Every row gives one point. Each table stands for the endless flat space through its points: a line for two points, a plane for three, and so on. The two share one point or none. Which?

First:
[[  6 -39  26]
 [-14 -15   6]]
Second:
[[ -7 -16  10]
 [-15 -36  14]]
They share: [ -9 -21  11]

First, 3 rows:
[[-15   4  -6  18  30  -6]
 [-16 -19   7  22  -2  -3]
 [-20  -6  -1  23   5 -21]]
Second (2 x 6):
[[-27  -4   0  17  13 -13]
 [ -7   0   0  33  13 -13]]
They share: no point

First, 3 rows:
[[ 20 -19  16 -13  21  10 -21  18 -23]
 [ 10 -22   4 -18  13  17  -5  14 -23]
 [ 20 -10  17 -18  20  -1 -19  20 -18]]
Second:
[[ 16 -45   1 -25  10   8 -15  22 -18]
 [ 11 -24   1 -45  18  -9   5  -5 -23]
 [  4 -33  -7 -49  18 -12   1  -6 -30]
 [ -2 -15  -6 -37  20  -2  -1  -7 -27]]
They share: no point

First (5 x 12):
[[ 35 -15  10  -1 -15 -30  -7  26 -29   5 -18 -18]
 [ 35 -15  15  -6 -20 -29  -7  24 -34   2 -12 -17]
 [ 22 -16  -1   6  -3 -25  -8  18 -21  11  -9  -8]
 [  1 -21 -25   6   2 -25   2   5 -16  30   9  13]
 [  3 -27   8 -11   7  -9   2  -6 -27  -7  36  21]]
Second:
[[ -6 -10  10   5  18 -24 -19  12 -19   0  22   7]
 [ -7 -14  18  10  19 -30 -18  14 -25  -4  18  13]
 [ 20 -26  12  25  -2 -12 -15   2 -31   2  -6   7]]
They share: [  8 -14   3  10   7 -12 -18   5 -19   5  12   1]

First:
[[-39   0  -5 -36  23 -11  32  -3  -4  11 -22   0 -27 -41  12 -13  15   9]
 [  9 -25 -16  18  13   8   4 -13  17  11 -10 -16  12 -20 -11 -27 -25  -7]
 [ -3  -8  14  -1  22  -6  -6 -30  14  12  31 -13  21  19  -8  -2  13  13]
 [ -7 -18   6   7  30  12  12 -16   6   2 -13 -21  11 -19   6 -20 -17   5]
 [-14  11  -5 -18  11 -21  -6  -5  19  28  24 -17  -8   3  -7 -20  28  12]]
Second (6 x 18):
[[-25  13 -16 -18  25   2  20   7   5  12  12  -5  -1 -11  -2 -21  16  -3]
 [-16  20 -14 -31  25  -5  16   5  13  21  25   4   3  -6 -11 -18  32  -1]
 [ -3  -4   2 -10  31  -9  -3  15  -8  49  29 -12 -12   6   1 -12  18  17]
 [-20  -6  13   5   4 -25   3 -22  26   9  -9 -18   4 -24   5 -17  -5  24]
 [ -5   5  11  -9  20 -21  -2  -2  13  38  21  -7   0  -4  -1 -12  19  23]
 [ -3 -11   7 -12  16 -26  -7   1   9  44  26  -9  -6  -2  -6  -9  16  25]]
They share: [-15  -1  -1 -11  20  -7   6  -8  11  16   3 -17  -4 -12   1 -20   9   9]

First, 4 rows:
[[  4   5  10 -11   0 -19 -12 -31  14 -41   3   6  17 -34 -15 -39  -3   8
   -3  38 -28  -4 -16  10]
 [  1   4   5 -21  -1 -25 -18 -31   6 -34 -13   5   2 -27  -1 -38   4 -18
   -7  35 -22   9   6  -2]
 [ -2   7   2  -7   0 -19 -19 -25  21 -20 -13   6  13 -18   0 -20  11  -9
   11  25 -11   5   2  18]
 [ -1   8   4  -1   1 -16 -18 -25  27 -21  -7   6  20 -19  -5 -18   9   2
   15  25 -12  -1  -7  26]]
Second (4 x 24):
[[-17   5   4 -10   8 -11  -2  -9  -6  -4 -12  23  -9 -18   2 -25  30 -35
    2  42  -2  16  -1  -4]
 [-10  -2  -1  -1  -5 -10  -3  -9  10 -10 -10  13  12 -13   8 -18  24 -11
   -2  27 -15   5   1   0]
 [-10  -2 -17  -7  -8 -16  -8  -6  11  -8 -19  15  24 -21   1  -4  26  -2
   11  12  -6  10  13  14]
 [ -8  -4  -7  -9  -2 -18 -10  -2   7 -12 -19  19  14 -15   9 -10  30 -14
   -1  22 -16   4   9   6]]
They share: no point
